Rows are points. Each copy is the shape, with its points in the same order, turned, moved and blurred by noise. Say if it was mirrored as well.

Shape, 7 rows:
[[ 17 -32   7]
 [-34  50  11]
 [ 13   4 -46]
 [-52 -42  -1]
 [ 19  -1 -11]
 [ 21   7   0]
 [ -7   5 -10]]
Copy 1 (7 x 3):
[[  7 -22 -29]
 [ 37  35  39]
 [-37  25  -7]
 [ -5 -50  36]
 [ -3   7 -21]
 [  9   8 -21]
 [  0   8   3]]
Copy 1 is: only turned
Copy 2 (7 x 3):
[[  0 -37 -13]
 [-10  46  35]
 [ 50  -6   1]
 [-15  15 -57]
 [ 19 -18   9]
 [ 11 -20  19]
 [ 12   7   3]]
Copy 2 is: only turned
Copy 3:
[[ 11 -37  34]
 [-36  23 -28]
 [ -4  25  54]
 [-60 -46  36]
 [  7  -2  30]
 [ 12   1  18]
 [-17  -2  22]]
Copy 3 is: mirrored

Shape (7 x 4):
[[  3   8 -11  29]
 [  2   9  21 -13]
 [ -7 -19 -30 -44]
 [ 22  20 -11  24]
 [ 45   6 -18  44]
 [-18 -22   1 -23]
 [ -4 -19  22 -18]]
Copy 1:
[[-20 -13  -4  18]
 [ 19  12  -6  -7]
 [  3 -28 -13 -55]
 [-17  -6 -25  22]
 [-18 -31 -37  45]
 [ 14 -15  14 -32]
 [ 30  -7   9 -16]]
Copy 1 is: only turned
Copy 2 (7 x 4):
[[-11   2  21  15]
 [ -6  10 -16 -21]
 [ 17 -54 -18 -22]
 [-10   4  36  -3]
 [ 11  13  60   4]
 [ 11 -20 -35  -4]
 [ 18   4 -32 -11]]
Copy 2 is: mirrored
Copy 3:
[[ 28 -11 -18   6]
 [  9  16  24  -7]
 [ 14 -34  55  29]
 [ 16 -23 -19 -20]
 [ -1 -34 -36 -25]
 [  8  -3  36  29]
 [ -6   7  31   8]]
Copy 3 is: mirrored
Copy 4:
[[ 12  25  17   2]
 [  6 -18  -8 -14]
 [-40   0 -34  23]
 [ 31  23   6   8]
 [ 43  28  25  35]
 [-35 -13  -5  -1]
 [-14 -30   3  -2]]
Copy 4 is: only turned

Shape:
[[  8   0  18 -54  36  16]
 [-29  14  18 -10  -9  34]
 [-23  -8 -13 -18  -5  29]
 [  6   0   6 -20  41  33]
 [ -1 -15   9  30 -32  11]
 [-15 -15  11  25 -22   0]
 [  9  -3 -16  -3 -24  -1]
 [-12 -18 -30  14  -9 -24]
 [ -7  -6  27  11 -21   3]
 [ -8  20 -39  -2  18   0]]
Copy 1, 10 rows:
[[ 49 -45  19   1   0  -6]
 [ 17  -9  -8 -48  -7  -3]
 [ 29  -8 -33 -21 -22   8]
 [ 48 -22  24  -9 -23   9]
 [-34  12  -9 -25  -4  28]
 [-26  -1 -10 -20 -15  16]
 [ -6   6 -19   5   6  10]
 [-23   4 -31  19 -29   3]
 [-28 -13   4 -28   5   9]
 [ 20  18 -14  15 -25 -27]]
Copy 1 is: mirrored
Copy 2 (10 x 6):
[[ 20  42   3 -37 -18 -14]
 [  9  20   8  35 -32   2]
 [  9  -7   7  14 -27 -22]
 [ 16  12  -9 -28 -34  13]
 [ -8 -28  29  30   7  22]
 [-19 -16  22  28   7  15]
 [ 14 -22  12  15  19  -9]
 [-18 -31 -11  10  23 -13]
 [ -6   4  33  21   8  15]
 [ 16 -15 -39   7   4 -13]]
Copy 2 is: only turned
Copy 3:
[[ 35  20  25 -60   1  -6]
 [ 21  24  47   4  18  14]
 [  1   3  45  -2  -6   9]
 [ 26   9  21 -42  12  25]
 [ 18  -4   7  47   5   2]
 [  2  -8  15  35  11  -3]
 [  2  13   5  17 -16  -9]
 [-33 -12  -1  11  -7 -15]
 [ 24   2  13  26  24 -13]
 [-36  18   7 -16  -1  10]]
Copy 3 is: only turned
Copy 4:
[[-53 -25  20 -19 -41 -21]
 [-30  23  22   8 -22  15]
 [-19  13 -12  -3 -28  19]
 [-43 -20  16 -38 -27   9]
 [  0   6   1  20  23  22]
 [ -8  18  -4  14  30  11]
 [ 13 -19  -9  13  -3   4]
 [ 25   4 -36  -9  10  -8]
 [-16  11  13  20  19  -1]
 [ 15   1   0 -37 -23  -3]]
Copy 4 is: only turned
